Each row of a before or after table is a point. One or more steps were done to the points. Then noise was added and the rows were shuffled. The steps act on columns, c1 being the first. Name the steps. A step turns or swaps two columns, mirrors them in a line or flattens them onto one, adds a multiple of one to another, or multiplies or shifts one. Angles are multiples of 10 degrees, from the lower column toward the higher: turns from -170 to 170, lines from 10 to 170 but not 90. Use the fewest steps. Two steps may share a column if one is a turn and the other turns, adds or multiplies; they go together, in the order done. Otherwise the lowest column goes first.

Before (8 x 2):
[[  6  18]
 [-10  12]
 [ 21   4]
 [ 29 -30]
 [ 19  26]
 [ 24 -44]
 [-25  15]
 [  0   0]]
After (8 x 2):
[[-71  22]
 [-55  36]
 [-59   0]
 [-35 -86]
 [-31 -61]
 [-40  52]
 [-39   8]
 [-86  30]]
Steps: shift c1 by -60; multiply c2 by 2

Before, 12 rows:
[[-11  56 -19   6]
 [ 50  25  -7  -3]
 [ 24 -46 -37  23]
 [  1 -18 -34   1]
 [-39   9   5  23]
 [ -1  21  19  -7]
 [-31 -20 -10 -19]
 [ 49   8  -8 -16]
 [ 13 -37 -60  28]
 [ -5 -35 -21  14]
 [ 22 -56   5  14]
 [ 11 -14 -24   4]]
After:
[[-28  10   3  13]
 [  0  20  20 -28]
 [ 10 -36 -62  66]
 [ -7  56 -18 -51]
 [ 35  24  -7 -26]
 [ 15 -54   6  72]
 [ -3 -35 -21  50]
 [  6 -14 -25  17]
 [ 34   9  -7 -24]
 [  1 -20 -34  18]
 [ 17 -47 -37  69]
 [-21 -19 -11   0]]
Steps: multiply c1 by 0.7; add -1 times c2 to c4

Before, 12 rows:
[[-30 -35 -24 -33  46  -2]
 [-40 -10  22   3  -3  11]
 [ 56 -29  17   0  41  14]
 [ 55 -32  18  33  16 -29]
 [-53 -26  13   9  13  20]
 [-56 -37  14 -43  -3  20]
 [-18  35  20 -32   4 -31]
 [-63 -36  26  32  -4  20]
 [-12   0 -30  35   6   7]
 [-45  73  23  18   0   3]
 [-42  -7   4  37  11  19]
 [ 36  -6 -31  -6  14   7]]
After:
[[-15 -34  22 -32 -11 -35]
 [-42   9   5  35  -8  16]
 [-41   8  22   4   5   6]
 [-55  35  14 -42  10  17]
 [-13   2 -29  34  -8  16]
 [ 36   8 -31  -5 -11  19]
 [ 56  37  20   0 -37   8]
 [-52  27  14  10  -8  16]
 [-45 -72  25  18 -10  -3]
 [-64  36  26  35  12  12]
 [ 57  33  18  35  -9 -35]
 [-31  44 -21 -33 -37   6]]
Steps: turn c2 and c5 by -170 degrees; add -0.3 times c3 to c6

Before (13 x 8):
[[-53   5 -63  29 -41 -31 -25  29]
 [-52  68 -88  17 -27 -42 -31  58]
 [  6  -6  -1 -18 -24  78 -26  25]
 [ 27  -7 -21   1  14  58   2  22]
 [-12  -7  -1 -30  12  53  17  14]
 [ -4  42 -16  25 -42  15  23 -14]
 [-19  10  16  15 -19  20   3   7]
 [  0  18  20  35  -4  18 -11  23]
 [ 26  -3   2   6  -8  60  18  21]
 [ 35 -20  13 -25 -18  16  -6  19]
 [  9 -15   3  -1 -25  57  27  52]
 [  4  37  40   6 -36   7  11  17]
 [ 24   2  18  -3 -23  46 -12  18]]
After (13 x 8):
[[ 10  -9   3   9 -23  56  27  51]
 [ 27   3   2   7  -9  62  16  20]
 [ 26  -4 -18   5  13  60   1  19]
 [ 36 -32  12   2 -19  16  -7  17]
 [ -2  38  20   9  -6  18 -10  20]
 [-53  60 -87 -41 -30 -44 -31  56]
 [-10 -28  -2 -15  14  53  15  14]
 [ 23   0  16  -1 -23  46 -11  20]
 [  7 -17  -2  -4 -23  78 -24  23]
 [ -5  45 -15 -18 -43  17  24 -13]
 [-18  18  18   1 -17  19   5   7]
 [-52  26 -62  15 -41 -30 -23  29]
 [  1  26  40 -25 -35   6  11  17]]
Steps: turn c2 and c4 by -50 degrees

Before:
[[  12    4    2   21   15   30    5  -26   21   27   -3]
 [  11   32   10  -12   23   32  -19  -11  -10  -10   19]
 [-121   11    4    0   -6  -11  -22  -23   21   26    8]
 [   8   47  -27   21  -15  -35  -30  -12   31  -25   -1]
 [  -3    6    7   17   63   11  -28    3  -12   35   11]
 [ -78    3  -30   12  -17   31  -13   18   25   26    1]
 [ -12    8   27   -7   11   20  -12   12   37    2  -12]
 [  15   -4  -11    9  -13   27  -14   14   22   35   87]
 [   4   20  -26  -60    1   22  -23  -20   28   12   24]
 [   9   21  -32    3   36  -26   27  -15   31  -21   58]
 [  11   67   28   -1   -7    8   -3   47   -1   30  -13]]
After (11 x 11):
[[  -9   44  -26   22  -14  -34  -21   -9   33  -25   -1]
 [-114   14    2    2   -7   -8   45  -24   25   26    6]
 [  -6   23  -25  -58    2   20  -15  -17   27   14   25]
 [  22   20  -30    1   36  -28   27  -12   30  -16   58]
 [ -74    4  -32   13  -19   38   33   18   25   28   -2]
 [   7   -4  -10    6  -10   28  -11   19   23   33   87]
 [  10   69   26    4   -7   10   -7   49    2   32  -14]
 [ -15    7   26   -9   11   20    6   14   36    4  -16]
 [ -13    3    8   20   61   12  -23    1  -10   33    9]
 [  -3   34   11   -7   24   32  -21  -12   -8  -10   17]
 [  14    2    3   21   14   33    5  -28   24   28   -2]]
Steps: turn c1 and c7 by -30 degrees; add 0.3 times c9 to c7

Before, 13 rows:
[[ -9  -5   8 -42 -12 -13 -14 -57 -48  -6   0 -13]
 [-13 -18 -30   0  -6 -38 -25 -29 -25  11   7  32]
 [-12 -23 -13  -4  28 -30 -15   7   6 -13  41  18]
 [ -7 -16  18 -26  -6 -13 -26  11   2  14 -13  35]
 [ 54  -2 -11  -6  76 -15 -16 -17  -7  10  20   8]
 [ -8  21  12 -11  62  -1  -6 -12   4  56  -9   2]
 [-13  99 -22  29   8 -29  15   9  -4  -8  -4   8]
 [ 18 -10 -11 -23 -11 -33 -21   8  20  24  39 -10]
 [  1  18 -21 -27   8  15   0  -4   9  16  14  19]
 [-14 -17  13  50 -22 -15  30   8 -19  38  -4   7]
 [ -6  -6 -17 101 -26 -19 -28   1 -13  -9  40  -6]
 [ 25   1  14  25  -8 -23 -14 -11   7  22  81  13]
 [  7  68  -3 -23  13 -17  14 -62  26 -10  -7  -7]]
After:
[[  18   -9  -22  -21  -12  -21  -21  -11   51   25   38   -9]
 [ -11  -22  -25   -6   30  -22  -15    2   14  -13   41   15]
 [  -7  -16    9  -25   -7  -19  -24  -16    4   14  -13   36]
 [ -13  -17    5   27  -21  -19   31   41  -47   36   -4    6]
 [  -6   22    8    4   64   -7   -4  -17   10   55  -10    0]
 [  25    2    1   24   -8  -27  -16   12   17   22   84   11]
 [ -11  -16  -46   23   -7  -18  -23  -19  -61   12    8   31]
 [  -7   -6  -24   64  -25   -8  -28   80  -34   -8   40   -5]
 [   7   68   -8   34   13  -15   13  -59   65   -9   -6   -7]
 [   0   17   -9  -14    7   21   -1  -23   22   16   16   20]
 [  -8   -3    1   18  -12  -17  -14  -71 -118   -7    1  -14]
 [  54   -1  -18   10   76  -10  -15  -14  -17    8   20    9]
 [ -14   99  -33   10    6  -11   14   27  -11   -9   -5    9]]
Steps: turn c3 and c6 by -30 degrees; turn c4 and c8 by 50 degrees; multiply c9 by 2.5

Before (11 x 14):
[[-35  -5   2  25  24  11 -16   5   6  -4 -60  -4  32  24]
 [  2 -23  22  -2  -3 -25  71  -7   5  16 -65  24  10 -28]
 [ 24 -45  12 -52 -13  43 -54  41 -21 -10 -49  31 -14  24]
 [-21 -32  14 -11  -1  -3 -15   9  18 -27 -65  32  28 -59]
 [-12 -29  -3  10  45   5 -27 -15  23 -38 -30  -2  -3 -31]
 [-43 -36   0 -39   8  24   2 -12  42  35 -65 -35 -20  29]
 [  9   5  25  -3 -18   3   5 -18  20  24  11  -6  56  25]
 [-11 -21 -46 -12 -34  41  12 -20  33  18 -13 -49 -33   2]
 [ -6 -14  -1 -21  28  25 -36  60  21 -36 -41 -13  10 -19]
 [-16   4 -57 -31   1 -13  19 -20  -5   2   5 -45  38 -18]
 [-64 -47 -16  13  -5 -13  -4 -19  30  19  48 -18  10   3]]
After (11 x 14):
[[   2  -15   25   23   -1  -22   69   -8   13   19  -64  -26    8   19]
 [ -44  -27   -4    3    6   23   -3  -10   85   33  -65  -87  -18  -48]
 [  -8  -20    0   17   44    8  -26  -15   45  -41  -29  -49   -5   27]
 [ -59  -35  -16   -7   -2  -11   -2  -21   62   19   45  -70    9   10]
 [   8    5   26  -19  -18   -1    3  -21   42   21    9  -57   53  -19]
 [ -36   -2    6  -36   23   14  -16    8   12   -3  -61  -52   29    3]
 [ -16  -14  -46    2  -36   39   11  -16   67   16  -16 -100  -32  -11]
 [  24  -35   11   15  -11   49  -50   39  -42  -11  -47  -19  -14  -58]
 [  -6  -13   -2   29   31   24  -38   58   38  -35  -40  -65    9   -2]
 [ -20  -22   14   55   -7   -3  -17    6   33  -28  -66  -18   26   28]
 [ -15    3  -57   33    1   -7   21  -17  -11    2   -1  -97   38  -13]]
Steps: multiply c2 by 0.7; turn c4 and c14 by 130 degrees; multiply c9 by 2; shift c12 by -50

Before, 11 rows:
[[ -2  -2 -13  22  48 -12  18   7 -51  26 -37 -61  84 -32  10 -26   0  36
   -9  12]
 [-40  -5  11  40  17 -79 -15 -36 -19  -4 -14  78 -65  -4  11 -24   5  15
   -7 -15]
 [ 16  -5  -1  18 -13  44  19  12 -38   9 -40 -22  12 -23  42   0  -4  -8
   -6  15]
 [ -8 -19  23 -29  18  34 -16   4 -59 -41  35 -12  -7   0  23   3  43   1
   13  15]
 [ 11 -15 -26 -10  23 -24 -27  38  57  34 -26   1  38   6  65   8  33  37
   27 -18]
 [-28  35  26   2 -24  40  13 -10  -7   9  14   6   8  14  31 -20   9   8
   10  -7]
 [ -5 -20 -48  39  15 -39  13  -8 -16  37  31  72  41  37  21 -14 -10 -12
   11  -8]
 [ 12  -9 -10  12  59  13  60 -59  12  29  35  17  -8   5  -2  48 -52 -32
   17  31]
 [ 36 -25  31   3   3 -49  28   8  32  -2   9 -21   2 -38  31  71  -1   5
  -16  62]
 [-43   7 -13  13  11  -5  26 -36 -19  26 -46 -19   4  25 -37  34  -9  24
   -6  -8]
 [-36  -1 -22  78  21 -24   3  -2 -16 -59 -18  12 -21  -4 -24 -15  22 -61
   34  29]]
After:
[[ 36  36  30   4   2 -50  28   8  19  -3   9 -21   1 -38  32  74  -2   4
  -16  62]
 [-28 -12  26   2 -24  37  13 -10 -34   9  13   6   9  13  32 -16   7   7
   11  -7]
 [-36 -14 -22  78  20 -23   3  -2   4 -59 -18  11 -21  -6 -26 -46  14 -61
   35  30]
 [ 14 -36  -1  17 -12  45  18  12  11  11 -40 -22  12 -24  43  -4  -3  -9
   -6  16]
 [-43 -20 -13  13  10  -4  25 -37  -3  26 -47 -19   4  27 -38  46  -6  24
   -6  -8]
 [ -3 -48 -13  22  47 -12  19   5  10  25 -37 -60  86 -33  10  -9   0  36
   -8  12]
 [ 11  59 -27  -9  24 -25 -27  39   6  33 -26   0  38   7  66  27  23  37
   27 -19]
 [ -8 -54  22 -31  18  33 -17   5  30 -42  35 -12  -7   0  23   4  31   1
   14  16]
 [ -5 -13 -48  38  14 -38  13  -9  23  36  32  72  41  37  21 -19  -8 -11
   11  -8]
 [-39 -17  11  40  18 -79 -15 -37   9  -4 -15  78 -65  -4  11 -16   3  15
   -8 -14]
 [ 12  13 -10  12  60  13  61 -58   6  29  34  17  -7   5  -2  33 -37 -31
   16  31]]
Steps: turn c2 and c9 by -100 degrees; add 0.5 times c18 to c16; multiply c17 by 0.7

Before (10 x 24):
[[  8  -4  24  42  38 -21  17  56 -31  -2 -42  14  35  -2   4   8  16   5
   -2  35  47   3 -12 -25]
 [  1 -13  46  -2  31 -29  15  27 -17  30 -41  10  10  15  -3  -5   8  -7
  -25  36  33  -4  33 -22]
 [ 64  14   8 -41 -12 -37   6 -13 -15 -19 -31 -32 -28  -4  35 -25 -28 -36
   58  10 -12  15 -29 -10]
 [ 74  11  10 -50  12  -9 -41 -22 -24  -7 -55  -6 -13  -8  60   1 -55 -42
   46  29 -40  34 -39 -22]
 [ -1  21  -5   4  17   3 -12 -22  23  -9   7  13 -23  -2 -12   7  13  26
    0 -55   6  26   8 -13]
 [-10   2  43  -1 -25   5  15 -31  21 -16   8  -6  -5  27 -30   4  15  16
  -11 -46  -6  40 -15  12]
 [  7 -10  33  24  17   4  35  32 -37  39 -55 -13 -15  28  13  -8 -17   4
  -13  25  53  12  -3  -5]
 [ 12  22  24  -4  -7  12 -30 -20  20  23   3  14  13  -9 -29   6  25   7
   13 -42  -5   8  16  36]
 [-19  13   2  13  12  -9 -30 -16  22  35   7  -3   0   5 -37 -12   8   1
  -18 -31  -7  26 -23   2]
 [ 25   8  17  -8   0   6 -11 -67   5   0  13 -20 -27  29 -10   8  31   3
   10 -26   4  12 -25  -1]]
After (10 x 24):
[[ -17   12    3   14   14   -9  -28  -17  -67   37    5    4   -1    5
   -40   -9    8    2   20  -49   -6   22  -24    2]
 [  63   16    5  -42   -9  -37    6  -13   17  -18  -14   31  -29   -5
    38  -25  -30  -35  -63   25  -12   16  -26   -7]
 [   7   -9   36   23   16    6   31   32   45   39   48   13  -17   26
    14   -8  -17    6  -28   57   53   12   -2   -4]
 [   7   -6   22   41   35  -20   17   56   72    0   32  -15   35   -4
     6   11   17    4  -26   60   46    4  -14  -25]
 [  -9    5   42   -1  -25    3   17  -31  -99  -16   -1    4   -5   27
   -25    4   16   17   17  -61   -7   39  -16   13]
 [   3  -11   49   -1   34  -28   12   30   82   30   48   -9    9   15
    -4   -4    8   -7   -9   50   32   -5   33  -23]
 [  -2   20   -6    5   17    2  -11  -22 -122   -9   -4  -13  -22    0
   -11   10   10   26    4  -70    6   25   10  -13]
 [  26    7   18  -11    0    5  -12  -67  -60    1  -14   22  -30   27
    -7    8   28    3    2  -26    4   12  -25    1]
 [  12   20   26   -4   -7   11  -32  -20  -95   21  -12  -13   16  -10
   -31    6   27    4   -6  -58   -3    5   14   36]
 [  76   10   10  -50   14   -9  -40  -23   62   -5   13    8  -11   -8
    58    2  -55  -42  -69   46  -38   34  -43  -23]]
Steps: multiply c20 by 2.5; turn c9 and c20 by -70 degrees; turn c11 and c19 by 140 degrees; multiply c12 by -1

Before:
[[ 30 -10  -2  16 -13  26 -17  33  59  19   3 -20 -57  -6  12  12  -3  15
   16 -25 -17 -49   9 -31 -38 -12 -21 -21  10 -21   0 -22]
 [-34  -8 -27 -65  -5   4 -11 -14   8  28  72 -10 -34  24  58   9 -16   6
   16  33 -15  15  25  29  28 -22  16 -54 -12  -2 -40  50]
 [ 77 -45  15  20 -23  22   8  13  41  42  16 -17 -69  26   9  -4 -35 -12
  -12  -9 -43 -22   1  -9  -7 -38 -13  -1  16 -55   3  31]
 [ 72 -44 -21  22 -17  22 -39  33   5  21 -20 -24 -52  13  21   4  -6  19
   -6  31 -24 -39 -14 -34  -3   9  -6 -30   6 -41  33  -4]
 [ 14  43   4  29  -6  -2  41  21 -60 -27 -19 -14  30  -8 -30   6 -66 -11
  -16  12   0 -24   6 -11  60  -4  53 -16  15  -9  35 -37]
 [ 40  25 -18  51  -2 -14  50   4 -48 -39 -33  -4  -5 -10 -46  51 -31  12
  -11   1  57  -2 -27   9  31  14  35  -6  18 -17 -10 -28]
 [-29  -8  12 -34  18 -12 -36  -5  28  12  88 -26 -19   2  58  25  27  -7
  -18   5  -8   8  -3  14  20   0  30 -26 -43 -47  -8  35]
 [  9  20  -9  53   0  -1  35  28 -29  19 -31   9 -31  15 -14  12 -43 -16
    3  -6  31 -13 -36  22  26 -14  63 -37 -17  25  42 -36]
 [ 80 -53 -29  16   1  33 -25   7  56  13 -18 -11 -29  16 -16 -10   0  14
  -44  -5 -23 -47  -2 -10 -50 -17  13  -8  28   5  35 -17]
 [ 32  58 -14  33 -19  27  -8  36 -67 -20 -67 -13  19 -19 -26  29 -20  17
  -40 -46  29 -29 -30  43  40   9  36 -15   5  18  32 -13]
 [ -8  48 -38  48   2  16  -5  27 -52 -27 -11   7  11 -29 -11   6 -40 -57
  -18  -5  63  -2 -19  29   6   3  18 -43   3  19  43   4]
 [ 79 -29 -15   4  12  14 -10  47  17  31   6  16 -27   1   0  31 -18  -8
    9   6 -42 -37  -6 -17 -14   3   2  28  -8 -15  -7  -6]]
After, 12 rows:
[[ 79 -54 -28  16   4  31 -24   7  55  11 -20  -8 -29  17 -15 -15   1  14
  -45  -5  36 -46  -1 -12 -50 -17  15 -11  26   3 -22 -15]
 [ 32  61 -13  34 -20  30 -10  34 -69 -17 -65 -13  20 -18 -24  26 -19  17
  -43 -43  31 -30 -30  42  39   8  49 -19   4  18  29 -13]
 [-10  47 -40  49   1  13  -5  26 -51 -29 -12   6  10 -28 -11   8 -41 -55
  -19  -5  41  -2 -18  30   4   3  23 -53   4  19  63   3]
 [ 73 -44 -23  20 -17  23 -41  32   8  22 -19 -20 -54  15  20   4  -8  18
   -4  32  35 -39 -13 -35  -2  10  -9 -39   8 -38 -25  -5]
 [ 40  26 -18  54   1 -15  48   6 -49 -40 -31  -3  -5  -8 -48  54 -31  12
  -10   0  -9  -1 -27  11  31  16  46  -8  15 -16  55 -27]
 [-36  -8 -25 -65  -4   5 -14 -13   7  29  71 -13 -34  24  56   6 -19   5
   15  31 -40  16  25  30  28 -24  21 -70 -12   0 -15  53]
 [ 29  -9  -3  17 -12  24 -19  34  58  20   5 -19 -58  -4  13   9  -3  14
   16 -22  -1 -50   7 -30 -39 -12 -27 -28  10 -23 -18 -20]
 [ 79 -30 -16   3  11  13 -11  46  18  31   5  13 -28   2   2  34 -16  -6
    9   5  -7 -37  -9 -18 -15   2   0  39  -8 -14 -44  -5]
 [  7  18 -11  53  -1  -1  35  28 -28  19 -32   9 -33  18 -14  14 -42 -14
    3  -7  42 -14 -35  22  27 -13  82 -46 -16  25  26 -38]
 [ 78 -45  16  18 -24  23   7  11  42  44  15 -18 -72  28   7  -3 -32  -9
  -14  -8   3 -23   0  -9  -6 -36 -13   1  14 -54 -45  32]
 [-29  -7  15 -35  17 -13 -36  -4  25  13  90 -27 -17   1  58  22  28  -9
  -17   5  -7   7  -2  17  19  -2  39 -37 -43 -44  -9  32]
 [ 12  42   5  27  -6  -1  40  22 -60 -25 -20 -14  29 -11 -28   7 -63 -11
  -15  13  33 -24   6 -11  60  -5  69 -21  14 -11   3 -41]]
Steps: swap c21 and c31; multiply c27 by 1.3; multiply c28 by 1.3
